Each row of a before or after table is a point. One or more steps were done to the points. Then noise was added and the rows were shuffled. The steps act on columns, c1 being the first. Name the steps. A step turns or swaps two columns, mirrors them in a line or flattens them onto one, adds a multiple of one to another, or multiplies or shifts one. Angles are multiples of 10 degrees, from the lower column toward the higher: turns from -170 to 170, lines from 10 to 170 but not 90. Use the fewest steps. Two steps may share a column if one is a turn and the other turns, adds or multiplies; they go together, in the order done. Otherwise the lowest column goes first.
In the rows, 128 means zero.

Before:
[[145 129 164]
 [158  78 125]
 [ 74 136 180]
 [159 127 111]
 [131 125 138]
 [138 138  87]
 [153 135  91]
 [101 131 108]
 [147   9 154]
 [134  88 122]
 [143 124 231]]
After (11 x 3):
[[178 123 145]
 [154 167  34]
 [ 45 139  76]
 [133 135 121]
 [156 140  95]
 [ 85 118 145]
 [160 250 145]
 [145 105 161]
 [177 175 150]
 [137 163 147]
 [167 110 161]]
Steps: multiply c1 by 1.6; turn c2 and c3 by -160 degrees

Before:
[[100 148 216  75 101 126 114  79]
 [116 217 153 110  94 137 119  99]
 [186 118  84  75  71 143 145 127]
 [140 102 129 170 141 148 112 178]
 [126 197 137 178 113 116 129  81]
 [124 101 138 113  91 172 107  85]
 [ 69 119 220  91 151 124 110 177]
 [149  99 112  91  79 175 210 148]
 [152 222 210  99 176 156 163 117]
 [182 183 141 121 117  42  96 169]
 [ 83  90  93 129 136  95 133 192]
 [114 189 171 104  56 119 183 150]
 [193 212 212 128 151 167 214 118]
 [ 70 140 141 179 153  84 143  93]]
After:
[[149  98 112 153  80  78 212 125]
 [ 97 143 213 155  98 129 112 197]
 [149 219 204 141 170  95 167 152]
 [115 189 165 144  53 136 183 113]
 [184 120  75 162  70 109 142 143]
 [ 65 137 140  90 156 175 147 142]
 [ 81  86  91 143 133 164 132  68]
 [185 186 145 141 117 212  98  88]
 [192 210 210 131 153  85 213 145]
 [125 202 137  82 115 138 127 156]
 [122 104 139 129  89  85 110 172]
 [ 71 124 214 164 154 129 111  96]
 [136 104 127 112 140 107 109  68]
 [121 215 158 134  92 124 120 162]]
Steps: turn c4 and c8 by -160 degrees; multiply c4 by 0.7; multiply c6 by -1

Before, 13 rows:
[[ 69  61 129  95 125  69 115 146 105 175 161]
 [180 168 189  76 132 126 147 215 155  91 155]
 [ 68 159 154 183 186  90 155 178 163 151  98]
 [114 161  71 182 118 142 167 139 125 141 126]
 [ 65 170 178 109  80 152  98 134 184 187 156]
 [171  53 173 131 123 169  72  91 162 127 175]
 [125 130  65 147 101 169  93 215 101 171  78]
 [118 182  65 149 191 179 200 175  91 187  70]
 [ 99 172  89  54  72 119 101 211 118 136 129]
 [153  66 115  73 181 109  89 153 197 129 146]
 [136 116 132 150  61  69  73  90 135 164  83]
 [ 98 102 108 135  88  93 191 140 189 156  56]
 [ 59 132 188 157 183  86 160 119 167  85  64]]
After (13 x 11):
[[163 112  70 124 182 127 138 127 125 166 141]
 [ 60  66 131 120  92 160 174 120 114 112  76]
 [ 64 152 114 169  63 147 137 153 195  92 105]
 [169 102  89  58  71 129 136 136 147 100 124]
 [132 122  63  99 149  80 176 129 135  94 169]
 [ 54 168 168 119 132 178 127 132 144  74 172]
 [101  96 112  87 138  56 157 145 187 191  92]
 [133  56 188 187 153  63  82 144 157 160  96]
 [153  68 158 195 170  98 157 144 175 152  91]
 [169  63 180  80 116 156 187 137 181  95 151]
 [181 118  68 195 139  65 185 126 112 200 178]
 [115 136 131  75 161  78 168 129 123  68  70]
 [172 177 187 115  74 156  99 147 182 145 125]]
Steps: swap c1 and c2; mirror c4 and c5 in the line at 40 degrees; swap c6 and c11; swap c7 and c10; flatten c8 and c9 onto the line at 70 degrees
